Each row of a before or after table is a point. One or more steps were done to the points. Then noise was added and the rows were shuffled. The steps act on columns, c1 being the first. Name the steps. A step turns or swaps two columns, mirrors them in a line or flattens them onto one, adds a multiple of one to another, or multiplies or shifts one. Angles are multiples of 10 degrees, from the lower column toward the higher: turns from -170 to 170, lines from 10 to 170 but not 90. Use the fewest steps. Two steps may share a column if one is a turn and the other turns, adds or multiplies; they go together, in the order done. Otherwise the lowest column goes first.
In the rows, 128 means zero.

Before, 11 rows:
[[173 126 107]
 [197 120 121]
 [105 126 192]
 [143 143 198]
 [181 150 116]
 [143  87 131]
 [120 184 154]
 [ 75  57 150]
 [133  96 130]
 [161 168  85]
 [141 185  97]]
After, 11 rows:
[[154 149  92]
 [138  47 165]
 [182 162 100]
 [150 109 130]
 [165 108 128]
 [148 164 186]
 [ 92 172 157]
 [114 167  76]
 [147 173  96]
 [128 126 196]
 [ 92 171  93]]
Steps: turn c1 and c3 by -20 degrees; turn c1 and c2 by 40 degrees

Before (13 x 4):
[[132 195 100 142]
 [ 81 191 127 106]
 [132  89 111  76]
 [121 188 169  88]
 [140  60  83 158]
 [ 97  72 100 117]
 [168 112 141 109]
 [102 106  80 170]
 [109  89  82 169]
 [123  96 138  79]
 [118 137  71 151]
 [ 89 112 156  90]
 [ 90  79  78 187]]
After, 13 rows:
[[100  72 100  55]
 [129 196 100  81]
 [110  87  82 108]
 [120 187 168  25]
 [ 87  81  79 128]
 [141  61  83  99]
 [119 141  73  90]
 [132  89 112  15]
 [ 89 112 156  29]
 [123  97 139  20]
 [ 79 191 125  44]
 [168 110 139  48]
 [103 106  81 109]]
Steps: shift c4 by -60

Before, 12 rows:
[[120  33 150  78 139 101]
 [209 101 104 129  74  83]
 [141 169  42 171 125  86]
 [109 110 163 100 174 105]
 [134 126 118 134 125 196]
 [116 148 117  80 122 110]
 [117 121 147  96  58 147]
 [ 89 186 103  87 143 117]
 [ 75 136 200 107 193 155]
 [148 142 154 137 145  65]
 [ 93 122 151 100 162 157]
 [107  63 123 164  97 162]]
After, 12 rows:
[[ 75 136 200  94 192 131]
 [ 89 185 103 108 145  88]
 [ 96 121 151  90 162 125]
 [119  32 149 114 137  72]
 [148 142 154 182 146  93]
 [137 169  40 188 125 135]
 [110  65 124 126  96 177]
 [111 111 164 125 174  91]
 [116 121 146  94  57 116]
 [132 126 120  81 123 176]
 [116 149 115 109 125  84]
 [208 102 105 163  75 100]]
Steps: turn c4 and c6 by 50 degrees

Before:
[[ 48 153  59  79 136 158 160 175]
 [144 143 163 164 204 148 150  79]
 [129 102 139  98 204  75 121 164]
 [ 59 147 164 164 121 171  80 143]
 [ 63 116  98 171  76  49 175 190]
 [140  90 141 120 138 129  68 118]
 [134 174  71 174 123  91 139 156]
 [ 74 138  86  80 140 151  89 184]
 [166 152 135  47 111 111 173 192]
 [ 99 174 111 168 163  58 155 122]
 [ 89 123  87  93 104 108 134 173]
 [118 165 166 164 153  57 151  75]
 [166 129  82  60 180 119 104 205]]
After:
[[138 175 112 146 162  58 153 116]
 [103 124  88  88 103 107 112 136]
 [130 119  96 131  75  49 134 127]
 [ 94 136  88  68 139 150  76 158]
 [142 164 166 149 155  57 166 103]
 [102 154 135  85 113 110 137 127]
 [128 148 164 125 120 169  85 153]
 [150 174  73 163 121  90 124 129]
 [109 130  80  95 179 119  79 158]
 [ 87 154  58  58 137 156 132 125]
 [147 143 165 163 206 148 166 108]
 [127  89 142 129 139 130  87 151]
 [116 103 139 103 203  76 109 142]]
Steps: flatten c1 and c4 onto the line at 60 degrees; flatten c7 and c8 onto the line at 150 degrees

Before:
[[ 90 140 106  87 133 191 212 166  71]
 [135  95 109 128 121 214 197 213  56]
 [148 163 104 178 118 131 138 167 147]
 [118 156 122 138 156  99 106 178 110]
 [108 131 189 199  69 156 156 105 133]
 [ 90  78  81  94 148 197 173 144  90]
 [119 123  92 106  84 132 112 130 105]
 [146 131  91 180 118  64 141 170 113]]
After, 8 rows:
[[135  95 109 132 124 211 197 213  55]
 [ 90 139 107 127 133 191 214 165  71]
 [117 155 121 127 157  99 104 178 111]
 [145 129  90 129 119  64 141 169 113]
 [109 133 189 127  69 156 155 107 135]
 [ 91  77  81 128 149 199 173 143  92]
 [149 165 104 128 120 129 138 167 146]
 [120 123  94 127  83 135 108 129 107]]
Steps: multiply c4 by 0

Before, 13 rows:
[[156 178 237 103 140  79 146 144 113 135 103  88]
 [167 104  82 106 139 181 125 108 152 131 145 157]
 [114 114 144 134  85  87  97 173 210 127 176 165]
 [134 126 198 164 107  76 113 145  72 118 133 139]
 [110 134 135 160 130  54 115 180 140 146 130  74]
 [ 98 117 158 139 151 129 180  82 151 136 100 143]
 [145 141  82 144 175 140 127 118 176 177 188 221]
 [153  74 130 171 166 179 113 161 195 174 171 181]
 [180  43  66 125 184 108 152 127 216 147 146 214]
 [171 156 172 186 130  81 143 104 160  97 120  98]
 [155 175 177 161  91  90 195 164 117 128  68 113]
 [129 169 173 142 176 117 169 154 119  61  87 129]
 [129 175 199 155 114  81  70 149 122 134  54 123]]
After, 13 rows:
[[119 128 201 167 117  78 115 143 110 108 121 139]
 [160  95 195 152 127  79  74 153 128 127 121  53]
 [ 81 121  81 109 129 180 127 107 136 137 104 153]
 [140  72 236  96 136  82 150 142 121 138 167  99]
 [ 36 160  64 125 152 111 154 130 165 167  47 161]
 [113  78 174 192 114  83 142  98 142 104 153 114]
 [155  89 174 143 111 117 166 150 120  94 116  92]
 [144 136 138 159 137  54 121 179 134 146 184 118]
 [ 76 156 132 170 158 178 115 161 154 180  84 181]
 [141 154 157 140 142 130 179  81 136 144 114 101]
 [134 144 149 134 116  88  97 175 159 109  98 179]
 [144  75 176 160 118  90 198 162 119 114 129  65]
 [120 104  76 146 163 138 126 115 151 188  47 201]]
Steps: turn c1 and c2 by -140 degrees; flatten c5 and c10 onto the line at 60 degrees; multiply c9 by 0.4; turn c11 and c12 by 80 degrees

Before (8 x 14):
[[146 118 111 105 138 128 121 148 153 113 139 123 149 109]
 [139 111 208 133  73 104 167 148  94 137 115 118 159 120]
 [137  95 112 150 157  99 117 126 113  88 110 134 114 135]
 [146 123 111 108 139 103 118 142 109 131 166 169 115 124]
 [ 93  89 184 175   7 113 119 143 113 136 147 126  95 126]
 [152 118 122 186 174 110 146 124 159 118 146 122 153 132]
 [121 136 132 109 169 104 125 111 121  88 139 137 111  91]
 [147 135 101 104 160 120 131  82 104 111 130 118 148 109]]
After (8 x 14):
[[ 94  88 185 176   7 115 119 103 113 100 146 126 109 127]
 [147 135 101 104 159 120 131  42 102 140 131 118 151 109]
 [139 112 210 134  75 104 167 109  94 161 114 116 130 121]
 [152 118 122 186 175 110 146  85 158 148 146 122 146 132]
 [146 121 111 105 137 127 121 108 154 143 139 124 149 108]
 [122 135 132 108 170 103 125  72 122  98 139 137 160  91]
 [136  95 113 151 157  99 116  86 113 101 110 133 162 136]
 [147 123 112 108 140 104 118 101 109 116 166 168 120 125]]
Steps: shift c8 by -40; turn c10 and c13 by -70 degrees

Before, 12 rows:
[[126 207 156 131 119 154  83 134  96 126  82 181 177 118 122  85 175 154]
 [121 153 180 145  77 174  87  79  84 132 111 209 216 141 113  62 158 134]
 [ 99 107 126 110 160 111 123 168 120 101 183  60 161 155 164  88  61 118]
 [105 101 118  88  95 127 131 187 204 108 114 167 196 206 120  66 154 174]
 [177  99 120  93 123  87 106 120 121  60 172  87 140 108 143  72 117 127]
 [142 116 124  77 160 116 154  98 100  83 141 118 130 106 156 124  63  93]
 [ 89 195 178 165  70 114 113  80  97 152 119 199 143 127 125  82 170 132]
 [127 114 129  93 201  78 137 109  92  77 175 109 161 150 137  88 129 101]
 [102  94 122  72  99 140 122 179 174 179 105 116 193 171  66  64 164 147]
 [ 77 118 100  83 118 136 103 134 207 129 146 138 216 135  98  74 151 181]
 [134 100 112  79 135  67 106 153  81  86 184 140 173  99 156 124 105 100]
 [150 186 124 174  89 182  97  99 118 157 126 195 176 148 112 117 191 109]]
After (12 x 18):
[[141 116 127  99 159 116 152  98 179  83 141 117 130 105 156  63 124  93]
 [152 187 126 119  89 181  97 100  83 158 126 196 175 147 112 191 117 109]
 [176  98 124 120 123  87 106 119 162  60 174  88 139 109 144 116  72 126]
 [121 154 147  84  76 175  86  78 110 132 111 208 216 138 114 157  65 134]
 [ 76 116 115 206 118 136 101 134 172 129 146 138 216 135  97 150  75 181]
 [100 106 128 120 159 109 123 170 148 101 182  58 162 155 164  60  88 119]
 [134 100 121  80 136  65 107 154 177  84 185 141 175  99 154 104 124  99]
 [102  94 126 172  99 142 122 181 183 179 106 117 192 171  65 163  65 148]
 [126 205 138  95 119 154  83 134 126 126  85 181 177 116 122 175  85 154]
 [103 101 124 204  95 127 131 186 168 107 113 168 195 204 119 154  65 173]
 [ 90 195 148  95  70 113 112  82  91 152 120 199 144 126 126 169  81 132]
 [128 112 128  92 201  79 138 108 161  79 174 109 160 150 138 130  87 102]]
Steps: multiply c3 by 0.4; turn c4 and c9 by -90 degrees; swap c16 and c17

Before, 11 rows:
[[141 105 157 137 145 133 129  91  60 137 114  96 165 154 131 158 156 143
  114 106]
 [174 119 130 146  90 168 106 171  94 138  91 115 122 112 143  80  89 168
  121 133]
 [152 163 121 137 111 129 157  97  61 141 108 132 100 125 133  84 145 122
  111 138]
 [104 155 158 154  68 120 123 106 107 176  93  73  70 115 169 132  81 123
  133 156]
 [106 123 151 154  81 155 184 147  86 121 127 159 109  45 142  58 131 107
  140  92]
 [123  86 141 109  97 149 147 110 143 116 172 117 117 125 118 133  95 134
  171 118]
 [ 99 154 156 119  99 137 140 138 117 140  92 121 118 112 137 163 179 164
  101  99]
 [162 125 122 104 149 135 135 124 137 113 136 149 166 112 136 153 142 144
  175 107]
 [151 160 143 117  50 136 165 168 129  96 145 107 106  73 180 121 132 149
  146 152]
 [116 192 139 117 124  79 169 103  71 152  88 122 140 142  98 166 136 153
  133 108]
 [124  90 162 146  82 155 118 155  53 153 188 179 114  92 105 136 124 119
  172 166]]
After (11 x 20):
[[124  89 162 116  82 155 118 155  51 153 187  80 114  92 104 136 124 101
  172  84]
 [151 160 143  87  49 136 165 167 129  96 145 108 105  74 179 121 132 191
  146 153]
 [ 99 153 156  89  99 137 140 138 118 140  92 157 118 112 137 162 179 235
  102 130]
 [162 125 122  74 149 135 134 123 137 113 136 145 167 112 137 153 142 177
  174 104]
 [115 193 139  87 125  80 169 103  72 152  87 149 140 142  98 166 135 203
  132 130]
 [151 162 120 107 110 129 157  97  61 142 107 117 100 125 133  83 145 110
  113 127]
 [174 119 132 116  89 167 106 171  93 138  90 126 121 112 143  81  89 248
  121 142]
 [142 105 157 107 145 133 129  92  59 137 115 155 165 154 132 158 156 174
  114 157]
 [123  86 141  78  96 148 146 110 143 116 172 140 117 125 118 133  96 146
  169 136]
 [106 124 152 124  81 154 184 147  87 120 127 158 110  44 142  59 130  65
  140  91]
 [104 155 158 124  67 120 123 106 107 176  93 110  70 115 169 132  82 113
  133 188]]
Steps: shift c4 by -30; mirror c12 and c20 in the line at 130 degrees; multiply c18 by 3

Before, 9 rows:
[[ 86  90  66 164  70 168 113  98 168  76  79  58 166  74  90 108 124 151
  153 113 153 166 102 168]
 [ 76 134 102 119  75  98 129  91 111 137 177 137  82 160  58 112  87  99
  197 191 127  67 112  86]
 [189  92 150  75 140  63 167 148  60  71 147 144 178 166  85 140 130  89
  136 130  67 124 122  87]
 [119  74 143 176 183 132 134 110  65 131 109 156  78 146 143  49 154  88
  126  88  82  82 110  80]
 [116 162 125  95 159 157  54 134 111 165 123 102 173 162 171 156  49 150
  119 201 156 153 123 122]
 [161 111 140  77 113 123 117 103  59 142 118  56 153 120  87 154  47 139
  159  91  62 105 150 139]
 [166 165  95 146 166  88 126 159 160 125 180 107 125 146  83  59 143 103
  112 137  92 151 148 137]
 [135 138 142  78 134  91 102 112 133 163 116 102  94  97 116 106  89  88
   91 149 154 127 136 102]
 [165  62 109 171  82 171  85 202  96  55  93 123 109 102 150 157 110 110
  198 159  74 176 103 118]]
After (9 x 24):
[[118  90 140 112 183  87 134 108  65 130 170 151  82 152 149  48 160  61
  127  92  81  80 113  89]
 [ 88  99  70 143  61  75 113  98 171  77  77  59 163  77  93 108 125 186
  149 110 154 168 101  97]
 [130 138 143 115 136 184 104 115 134 162 147  99  99  97 117 109  84  76
   95 146 153 125 135 108]
 [ 78 133 104 105  75 144 125  88 116 129 188 131  81 158  54 116  86  55
  200 186 131  69 110 159]
 [165  79 108 142  83  70  90 204  97  58 127 126 110 101 151 157 108 115
  200 158  70 171 102  92]
 [119 150 120 170 156 144  56 137 106 164 134 106 167 158 174 162  51 148
  119 202 159 150 121 124]
 [155 117 140 146 113 172 117 107  53 144 115  60 154 121  86 157  46 151
  160  94  61 104 153 118]
 [192  97 150  95 137 208 167 149  59  70 174 143 180 166  82 143 129  54
  135 126  65 123 128 129]
 [164 154  99  83 163 129 124 153 158 126 139 108 125 146  84  63 142  95
  112 136  89 149 149 179]]
Steps: multiply c2 by 0.7; turn c4 and c6 by -120 degrees; turn c11 and c24 by 70 degrees; add -0.7 times c11 to c18

Before:
[[101 120 139 109  88 185 221 121 120 128 133 118 109 159 150 134  93 140
   69 141 146  92  97 144 117 164 101 110 188 182 164  95]
 [112 155 172 135 104 130 185  71 133  92 154 139  93 151 137 114  55 115
   93 131 115 117  91 181 139 122 160 115 181 141 148 112]
 [104 123 101 135  85 186 120 104 183  75 158 117 131 113 177 136  60 148
  106 144 124 111  67 148 135 134 131 106 175 158 153  96]
 [150 111  93 113 140 113 174 137  86  93 107 130  81 134 161 123  72  98
   78 163 139 109  43 137 150 139 135 109 163 164 144 123]
 [163  96 105 137 159 142  75 131  95 206 110  33 165 122 134 157 127 103
   98 120 122  77 112 168  91  88 190 176 193 206 141  95]
 [142 129 147 131 105 134 206 102 178 138 153 106 116  87 165 177  47 137
  128 124 140 123  69 175 147 159 103 118 134 141 150 121]
 [115 201  34 194 171  79 104 169 151 182  81  97 105  99 100 122 126 182
  140 148  63 156 162 119  71 124 126 185  73  58 125  99]
 [155 139  63 165 146  97 134 159 142 203  84 131  76 149 132  82  79  63
  156 185  83 153 127  63  44 137 154 139 134 105 164 143]
 [131 185  67 133 171 121  63 201 171 210 176  87 145 108 137 133 164 157
  190 103 158 133 155 122 141  88 185 171 139  93  90  76]
 [ 84 179  52 153 150  81 115 190 193 192 142  94 110 114 100 107 145 128
  139 134  33 198 150  85 118 130 158 174  19  98 129 135]
 [213 141  80 146 155 181  67 187  99 186 162  62 141 125 181 170 134  89
   90  51 106  87 154 149  89  82 179 189 169 143 109  72]
 [180 128  81 198 155 183  75 159  85 198 178 108 144 124 112 166 119 134
  128 110 127 137 122 116 129 100 167 185 186 173  94 113]
 [185 154  86 104 130 125 138 147 124 123  49 136  77 186 104 133  78 102
  126 191 104 158 133 135  75 154 144 145 119 161 200 180]
 [ 92 162 116 124 112 157 162  81 129 139 138 121 125 140 190 160  65 126
   60 151 143 105  85 142 151 162 140  99 170 117 162 179]]
After (14 x 32):
[[154 137  64 166 145  96 133 159 141 204  84 132  74 150 132  81  77  95
  157 185  82 151 150  64  44 138 153 139 135 104 165 144]
 [131 183  67 133 171 122  63 200 170 211 176  87 145 108 138 133 164 166
  191 103 159 132 124 121 141  87 185 170 148  94  91  76]
 [101 112 140 110  87 186 220 121 119 129 134 118 110 159 149 134  94 108
   70 141 146  91 118 145 116 166 101 110 185 183 164  96]
 [116 211  34 195 171  80 104 167 151 183  82  97 106 100 100 122 128 186
  139 148  63 155 116 119  71 122 125 185  87  57 125  99]
 [212 134  81 146 154 181  67 187  99 187 160  63 141 126 181 170 133 131
   90  52 105  88 148 149  90  82 180 188 170 143 110  71]
 [ 91 155 116 124 111 157 161  82 129 138 139 121 126 139 190 161  66  90
   60 150 144 105 120 143 151 161 140  99 174 117 162 181]
 [104 113 101 134  85 186 120 104 184  75 157 117 131 115 177 134  60  86
  106 144 125 111 110 148 134 133 131 106 173 158 153  95]
 [141 129 147 130 104 133 207 102 179 138 154 106 117  87 165 176  47  82
  128 124 140 124 113 175 145 158 102 118 134 141 152 122]
 [113 146 172 135 104 128 185  72 134  92 153 139  92 151 136 112  55  88
   94 131 115 117 125 181 139 123 160 114 184 140 147 113]
 [182 118  81 198 155 182  76 158  85 198 177 107 143 124 111 167 119 128
  128 110 127 138 125 117 127 100 167 185 186 173  93 113]
 [161  85 104 136 159 142  77 131  95 206 109  32 166 120 134 156 125 101
   97 119 122  77 134 168  90  89 190 175 186 205 141  95]
 [150 103  94 113 140 114 174 136  85  93 107 130  81 134 161 123  72  40
   79 164 139 108 120 137 150 138 134 110 159 164 144 123]
 [185 154  86 104 131 124 138 147 125 123  48 136  76 186 106 133  78 120
  125 191 104 159 138 135  76 153 145 146 123 160 200 180]
 [ 85 196  52 153 150  81 115 190 192 192 143  94 110 115 101 106 144 146
  140 134  34 196 133  85 118 131 157 172  30  97 128 136]]
Steps: turn c2 and c29 by 10 degrees; turn c18 and c23 by -60 degrees; multiply c23 by 0.4
